Every row gives one point. To make a cloud, some directions were put in groups of two or more. Within a group, all points are equally far from the middle, so they leave a hole (a ring in 2 directions, a hollow ball in 3). The other directions are filled evenly. Then the cloud was stretched, turned, moved and blurred a little. Count the holes, and give their numbers of directions, smallest first.

Cloud:
array([[ 0.57, -1.79],
       [ 2.56,  0.71],
       [-0.65,  1.72],
       [-1.23, -0.33],
       [ 2.91, -0.96],
       [ 1.27, -1.64],
       [-0.04, -0.52],
       [-0.02, -0.71],
       [ 1.27,  2.28],
       [-0.79, -0.26],
       [-0.41, -2.33],
       [-0.98, -0.23],
       [ 2.18,  0.54]])
Holes: 0

Cloud:
array([[ 1.57,  1.98, -0.53],
       [-1.04, -1.58, -0.32],
       [ 0.01,  0.65,  1.71],
       [ 2.79,  1.23, -0.15],
       [ 2.04, -1.16,  1.83],
       [-3.02, -1.95,  0.33],
       [-0.27,  2.22,  1.23],
       [ 2.72,  0.99, -0.23],
       [ 0.18, -0.95,  1.65],
       [-0.62, -0.98, -0.46],
       [ 0.90, -3.02, -0.08],
       [-2.26, -0.77, -0.04],
       [-0.46, -0.24, -2.19],
       [ 1.54,  0.04,  1.11],
       [-1.85,  0.85,  0.70],
       [-0.61, -1.78, -0.39],
       [ 0.27, -2.27, -0.67],
       [-1.59,  0.77,  2.03],
       [ 0.97,  1.47,  1.03],
       [ 0.52,  0.03, -0.21],
       [-2.09, -0.31,  0.23],
       [ 0.30,  1.37,  1.84]])
Holes: 0

Cloud:
array([[-1.10, -0.01, -2.05,  1.87],
       [ 1.07,  1.00, -0.73,  2.05],
       [ 0.46,  1.50, -1.87, -0.92],
       [ 0.28,  1.25,  0.98, -2.75],
       [-1.08,  0.97, -2.26, -1.19],
       [ 0.14, -0.26, -2.44, -0.38],
       [ 0.29, -1.80, -1.96, -1.63],
       [ 0.06,  2.27, -0.33, -0.15],
       [ 0.15, -0.23, -2.15,  0.87],
       [ 1.65,  0.39, -1.85, -1.90],
       [ 0.83, -0.63, -1.22,  2.18],
       [-0.01, -2.32, -0.89, -1.73],
       [-1.12, -1.41,  1.38,  0.73],
       [-0.90,  0.35,  1.24, -2.59],
       [ 0.10, -0.86, -2.57, -1.56],
       [ 1.81, -0.05, -1.63, -1.69],
       [ 1.38,  0.62,  0.82, -2.30],
       [-1.47,  0.87, -2.12, -1.65],
       [-1.46, -1.82,  0.47,  0.50],
       [-1.64, -0.44,  1.64,  0.54],
       [-1.54, -1.74,  0.25, -0.28],
       [-0.12,  0.54,  2.05,  1.32],
       [-2.44,  1.18,  0.49,  0.65],
       [ 0.68, -0.44,  1.52, -0.38],
       [-1.53,  0.57,  0.82, -2.42],
       [ 0.02,  1.54, -2.20, -2.06],
       [ 1.95, -0.89, -0.41, -1.63],
       [-1.71,  1.70, -1.20,  0.12],
       [ 1.75, -0.33, -0.07,  0.28],
       [-0.17, -0.86, -1.81,  1.88]])
Holes: 1 (3)

Cloud:
array([[ 0.51,  1.91,  0.31,  3.02],
       [-2.51,  1.39, -0.89,  0.82],
       [-1.77, -1.00, -1.75,  1.97],
       [-0.59, -2.36, -0.33, -1.23],
       [-1.27,  1.66,  1.72,  0.34],
       [-1.34,  2.05,  0.86, -0.12],
       [-2.24, -0.46,  1.44,  2.04],
       [ 1.80, -0.98,  0.25, -0.41],
       [-0.53,  2.21, -0.16, -0.61],
       [-1.99, -1.14,  0.42, -1.71],
       [-0.03,  0.72,  2.16,  0.83],
       [ 1.18,  0.36, -0.45,  2.39],
       [-2.59,  1.95,  0.53,  1.57],
       [ 0.42, -1.85, -1.21, -0.13],
       [ 0.11,  1.46, -1.28, -1.36],
       [-1.70, -1.62,  0.77, -0.01],
       [-3.01,  0.44, -0.16,  1.05],
       [ 0.40,  0.26, -2.14,  0.00],
       [-2.50,  0.80, -1.69,  1.53],
       [-1.00,  2.43, -0.18,  0.53],
       [-0.55, -0.28, -2.30,  0.49],
       [ 0.67, -1.20, -1.52,  0.82],
       [-0.42,  2.07, -1.58,  1.73],
       [-1.49,  1.34, -1.59,  0.16],
       [-1.61,  1.38, -1.61,  0.40],
       [-1.94, -0.44,  1.68,  1.78],
       [ 1.97,  0.18, -0.50, -0.61],
       [ 1.52,  0.86, -0.79,  0.12],
       [ 1.77,  0.44, -0.33,  0.25]])
Holes: 1 (3)
